Each row is a point. To make a cloud, some directions were put in groups of two or more. Within a group, all points are equally far from the middle, so they leave a hole (a ring in 2 directions, a hollow ball in 3). The other directions are filled evenly. Then the cloud was stretched, turned, moved and blurred a little. How many holes are there, and how many directions does each take, smallest first?

Cloud:
[[-20  39]
 [ 33  29]
 [-40  20]
 [-47 -13]
 [ 14 -54]
 [ 19 -51]
 [ 19  39]
 [-45   8]
 [ 28  33]
 [ 45  -9]
 [ 32  29]
 [-37  26]
 [-32  32]
 [-11 -55]
 [-47  -2]]
Holes: 1 (2)

Cloud:
[[ -4 -59  12]
 [ 45 -52  50]
 [  4  23   3]
 [ 57 -22  37]
 [  8  30  -2]
 [-37 -21  18]
 [-47   9  10]
 [ -8  19  84]
 [ 41 -15  23]
 [ 21 -59  34]
 [-21 -44 -18]
 [ 26 -26  -4]
 [ 29  -2   3]
 [ 42 -52  48]
 [ 32  12 -10]
 [-53 -40  47]
 [-22 -25  42]
 [-40 -45  32]
 [-21 -34 -29]
 [ -1 -47  16]
 [ 26  12 -29]]
Holes: 0

Cloud (31 x 4):
[[ 44  43  -2  20]
 [ 46   6 -15 -50]
 [-17  50  40  34]
 [ 27  18  23 -70]
 [ 35 -30  -5   3]
 [  4   5  25 -57]
 [-12  44 -10 -60]
 [-30   3 -43 -15]
 [ 30  21  -3  45]
 [ 60  56  15 -10]
 [  5  85  20   0]
 [ 28 -34 -14 -11]
 [-23  38 -31  18]
 [ 57  20  -3 -47]
 [  0  20  31  64]
 [ 40  16 -10 -67]
 [ -2  74  -8   2]
 [-21  14  19 -45]
 [ 47  24   6 -70]
 [ -7  38  42  50]
 [ 12  11  24 -64]
 [-26 -14 -42 -20]
 [ 28 -31  24   3]
 [-28 -19  11 -23]
 [ 42 -17  -4  11]
 [ 34 -13  24  37]
 [  7 -17 -36 -42]
 [  4  41  47  47]
 [-29 -36 -20 -10]
 [ 49  73  24  -1]
 [-21 -21  13 -27]]
Holes: 2 (2, 2)

Cloud:
[[ -8  11 -19  56   7 -50]
 [-51 -32 -52  39  20 -30]
 [-18 -41  27  41 -27   4]
 [ 11 -33   2   7 -12  19]
 [-35  28 -45   4  24  -5]
 [-14 -72 -20  47   4 -25]
 [-46  14 -17   7   7  23]
 [-16 -27  43   9 -12 -25]
 [-37   6  40  40   9 -24]
 [-44 -36  45 -19  22  58]
 [ -1  54  82  39  -5 -49]
 [-47  -9  55 -43   1  45]
 [-12 -17  77  35  69 -61]
 [-41  20  24  22 -21   0]
 [-20 -73  19 -16  11 -35]
 [ 15  14  75   8  16 -38]
 [-50 -41 -59 -29  13   3]
 [-26   3  12 -25  -4  -5]
 [-62  16  65  -7 -58   0]
 [  5 -17 -15  10   2  15]
 [ 16  -3 -25  -3 -13 -72]
 [ -5   7 -46  38  52 -38]
 [ -7 -47  55  14  59 -14]
 [ -3  18 -40  26 -19 -14]
 [ 15 -46  46  32 -17 -50]
 [ -1  68  19  51 -10 -11]
 [-44   0  56 -24   4   9]
 [ -4  25   2  20  40 -80]
 [-75  35 -25  17  16  10]
 [ -1 -11  24  21 -25 -22]
 [-28  21  33  -6  69 -22]
 [ 14 -17  -5   1  26 -31]
 [-10  38  30   8 -25   6]
 [-36  -9  32  51  29   7]
 [-30  32   1  36  67 -35]
 [-54 -43  22 -26   4  13]
 [-27 -18  55  19 -36 -24]
 [-34  12  69 -39 -34  32]
 [-46  -5  55  -1   7  41]
 [-16 -12  19  46   2  -1]
 [ -7  15 101  -1 -12 -18]
 [ 14 -19   3  54 -20 -41]
 [-26  27 -37  23   5 -12]
 [ 18 -10  -7  51 -20 -41]
 [-41  67   6 -27 -22  29]
 [  7 -32  83  30 -34 -38]
 [-49 -49  33 -23  28  -3]
 [ -7  -6  31  51 -15  21]
 [-12 -74  10 -34  41 -19]]
Holes: 0

Cloud, 86 rows:
[[-32  13 -13 -11 -14  66 -30  41]
 [ 59 -13 -25 -33  53  14  -4   2]
 [ 25   3 -31  38  17 -41 -68  -2]
 [-62  17   8   0 -26  14  24  -1]
 [ -7   8  28  22   4  42 -47  19]
 [ 57 -17 -23 -46  20  39  15  10]
 [-22  -1   5  12  32 -33 -29 -57]
 [ 28 -34  17 -18  10  28 -27  50]
 [-25 -18  33 -66 -50  37 -31  -7]
 [ 30  13 -28  -1   8  21  10 -46]
 [-14  45  27 -35  48 -25 -13   6]
 [-25 -13   0  11  50   3 -64 -53]
 [ 18 -15  43  56 -56  -2  15  16]
 [-20 -38  58  -9 -14  18  -1   9]
 [-41  -7 -35 -57 -22 -19   0  39]
 [-18 -19  -3  -5  -8  21  -5  83]
 [-49  28  23 -12  13  20 -44 -20]
 [ -6   9 -10  35 -88 -25  -9   0]
 [-30 -16 -24 -69 -37 -20  14  32]
 [ -8   2 -62 -75  13 -33 -18   8]
 [ 31  -1 -38 -23 -50 -65  30 -13]
 [  7  38 -14 -85  16 -30 -25  34]
 [-11  12 -56 -32   2 -55   4  31]
 [-36   3 -25   0  24  66   0   5]
 [-24  53 -40 -74  32  10 -40 -20]
 [-38  -2 -14  51  23 -31 -59   1]
 [ -8  37 -30 -82  34 -49 -35 -31]
 [ 27 -17 -18 -33 -65 -54   7 -26]
 [ -3 -19  24  26  43 -15  29  -5]
 [ -3  30  -4 -13  25  51   5  23]
 [ 14 -41 -19 -14 -22  61 -25  31]
 [-52  48 -15 -33 -24 -57 -17  -5]
 [-14  41  -5   2  -1 -33  51  14]
 [ 18  15 -19 -48   3 -83  12  16]
 [  3  22   1  24   1 -22  32 -29]
 [-31  -5 -29 -38 -58 -52 -21  -1]
 [-24  34   7 -69 -28  23  27  -7]
 [ 65 -15 -21 -41 -59  14  22 -19]
 [ 48   4   2 -59 -66  13  -5  15]
 [-24  30 -52  23  46 -39 -58   2]
 [-11  55 -36 -85 -15  15 -18  14]
 [-21  24 -45 -14  14 -60   8  43]
 [  1  18 -37 -16 -70 -70  15   2]
 [-10  33 -73  -1  17 -37 -54  15]
 [-18   5   6  55  -1 -48  -7 -30]
 [ -7   7 -64  26  -9 -27 -38  40]
 [-28 -53  10 -36   1  59  34  -4]
 [-23 -60  12  18   6  41  15 -22]
 [-24  15  -7   9  12 -23  36 -19]
 [-16  34 -18 -33 -82 -52  -6  12]
 [-43 -45  32  23  21  26 -12   0]
 [ 22  59 -10 -62  40 -27 -16  33]
 [-49 -24  -8  55  18  35  -7  27]
 [ 27 -41 -25   8  23  60 -32 -29]
 [-73 -18  -9 -26  18  34  16 -11]
 [ -6  22  28  27  -3  38 -26   1]
 [ -6  15 -18  52 -14  30 -54  16]
 [-86  -9 -39 -21 -11  23 -12  19]
 [ 31  15 -86 -40   2 -21  -7   0]
 [ -5  27 -53 -38  33  32   0 -22]
 [ 53   2   1  -8  26  44   7  -1]
 [ 19  -7  60  13  14   9 -22   2]
 [-17  10 -35 -67  -8 -50 -28  23]
 [  0  47 -47 -79  19 -47 -47 -24]
 [ 44 -15  26  27  -1 -20  52  -7]
 [-10  65 -57  -9 -36 -14  -5  30]
 [-17  13 -18 -87 -50 -20 -47   2]
 [ 21  13 -16  56 -61 -12 -17 -13]
 [ -9   8 -13 -40  67 -22   9  17]
 [-75 -31  -2 -19 -15  34  -7  32]
 [ 38 -47 -31   3   6  19  25 -30]
 [ 11  10 -55  11  63 -40 -39 -19]
 [-16 -11 -38  14 -12 -37 -51  24]
 [ 36 -12 -36 -11  -5 -72  21   9]
 [ 16  18 -31 -15  52  30 -32 -41]
 [ 25  13  -2 -68  36  45 -10   6]
 [-28  19  -7 -37  -3 -12  51   6]
 [  5  19 -12 -20 -77 -29  51  69]
 [ 71  20 -22 -18 -65 -33  51  58]
 [-32 -20 -19 -90 -16  -7   5  23]
 [ 21  59 -18 -23 -12 -98 -17  11]
 [-26 -22  14 -72  46  55 -35  -7]
 [ 22 -47   2  27 -54  33  23 -17]
 [  9   8  10  36  19 -37  42 -12]
 [  3 -13  40 -45 -61 -15  12  37]
 [-34  34 -28  -9  -7  39  14  42]]
Holes: 2 (3, 4)

Cloud (91 x 9):
[[ -30    2   24  -27  -21  -10   62  -32   34]
 [  32  -14   -3  -70   42   31   -1  -28    3]
 [ -42  -35   -7   -2  -33   -1  -33  -50  -19]
 [  20  -12  -21   -4   50   -7  -14  -25   68]
 [ -49  -10   38    0  -20   -3    6  -37   33]
 [  13  -28  -17  -22  -40   -7   -3  -29   28]
 [   4  -25   15   61   18  -16  -20   50    2]
 [ -38  -13  -12   55  -31   16  -15   17   13]
 [  25    6   24   29   17  -57   40  -74   33]
 [ -51  -25   20   48   59  -24   -1  -12   17]
 [ -38  -14  -11   88   29  -21  -15    6    6]
 [  -7  -23   31    5  -21   50   25  -41  -30]
 [  -5   34  -70  -14   15  -36  -53  -55    4]
 [  33    2   29   74   43  -23  -23  -39   28]
 [  56  -26  -14   46   16   20    9    7  -25]
 [  10   33   -3  -20   48    6  -48  -95   32]
 [  18  -38   42  -37   80   15  -46   -1    7]
 [ -20  -44   -4   17   38   40  -33  -26   -5]
 [ -17    8    6   24    3   57  -47  -42   33]
 [ -12    0   35   62   41  -71  -14   -2   15]
 [ -22    2  -16  -40   -6  -41  -32  -70   -6]
 [  39  -61    7   28    8   10  -29   -9  -63]
 [  -1  -50  -39   52   30  -13  -64   23    8]
 [  59    5   21  -59  -10   28    0  -33   34]
 [ -40   23   -1   -2   22  -22  -43  -51   41]
 [  13   14  -11  -80   26    3  -33  -26   36]
 [  40   55    6   -6   15   19   41  -39   37]
 [ -31   26   -5   37   51   -9  -12  -31   65]
 [   2   14    7   58   34   24  -40  -15  -19]
 [ -31  -14  -40   64  -48   24   -3  -25  -15]
 [  13   -8   -9  -31   46  -26  -22   -2   62]
 [ -39   13    0   28   66  -43   -5  -43   30]
 [ -20   10  -37   19   58    1  -21  -49   33]
 [ -31  -49  -34   43   27    2  -58  -19  -23]
 [  15   13   -8   14    4   25   38  -44  -36]
 [   4  -34  -15    3   17   45  -39  -21  -54]
 [  15   14  -34  -65   18   17  -12  -34   -8]
 [  57   34   35   10   25  -11   16  -61   36]
 [  20   16   42   27   52    1   37  -38   87]
 [  -6  -18   -2    1   37  -48  -90  -11   -2]
 [  -1    3  -11  -27    7   30   25  -83    7]
 [ -14  -18  -67  -33   -1   21   -5    2   -4]
 [  -2  -27   19   43   16   14   20   39  -24]
 [  39  -24  -31  -30   10  -10   -3   -4  -31]
 [   9  -61  -15   37  -16   17   49   28   26]
 [  12    3   20   15   21  -14  -14   28   66]
 [ -14   54  -19    6    4  -10  -33  -28   29]
 [   3   10    4   59   51    6  -22  -28  -35]
 [  -1  -40  -15  -40  -24  -16    3  -40    7]
 [  34  -36   32    5   48   35  -52   -3   30]
 [  22  -42   25  -48   28    5   39  -53   42]
 [  -1  -27   49  -34   41   34  -72  -27   -1]
 [ -15  -32    9  -18   -5   -8  -59  -38   31]
 [ -14  -17   -4   21   67  -33  -72  -54   15]
 [ -16  -23   -2   10  -29   65   -6  -44  -11]
 [  14   16  -16  -51  -33   77   -7  -66   13]
 [  20  -25   19  -49   66  -23   -7   12   31]
 [   9   -3   45   34   53  -18   24  -22   87]
 [   6   18   27   -9  -34   19   14  -67  -34]
 [  40  -40    6   48   39    7  -54  -11  -23]
 [  40   55   16    2   -5   28   35  -66   48]
 [  12  -23   16    8  -29   62   48   30   -6]
 [ -48   -8   11  -22    0   13  -44  -19   42]
 [  14  -60   15  -12   39   17  -46    8  -49]
 [  -1  -14   -7    5   52   28  -72   -7  -31]
 [   4   51  -14  -25  -21   11  -20  -55   -8]
 [  40   16  -14   29  -27   42   63  -43   10]
 [ -13  -64   62   -8   72  -34   -9   14   64]
 [  -1   32  -44  -47    0   17    2  -31    2]
 [ -15   -4  -37   31  -23   26   34  -55   -8]
 [  11   52   20  -26   31   -7  -19  -99   -3]
 [ -48  -38   -5   34  -30   11   15  -13  -14]
 [ -11   33  -40   57   39  -19   11  -60   22]
 [ -12   -8  -44   -1  -41   50  -45    5  -44]
 [ -20   36  -67   48   34  -28   -6  -27   13]
 [ -11  -46  -29   -3  -41   19  -35  -45  -16]
 [  37  -15  -28   68   15    7   38  -16   19]
 [  17   20  -24  -30   31   26   -3  -84    7]
 [  11  -80   52   21   14   35   -2   11   33]
 [ -21   20   20  -41   54  -13   32  -19   31]
 [  -2    0   -7  -21  -18   -9  -26 -112  -15]
 [   5  -69    3   56   37  -44    4   -4  -13]
 [ -44  -12  -12    9  -19  -18  -66  -30  -23]
 [ -30    9  -29  -33   16   11   34  -32   48]
 [  48   -6   43   -8   69  -37  -18  -29    4]
 [  27  -53   33  -10   62  -16   -8   24  -18]
 [  15   -1    6   70  -40   43   -3  -30  -13]
 [ -48  -12   39    2    1   -6  -26  -65   24]
 [   0  -39   38   11   17  -31  -43  -29   41]
 [   7   52   -3  -38   -6   33  -33  -53   16]
 [   5   48   13  -16   47   44  -19  -65   68]]
Holes: 3 (2, 2, 3)
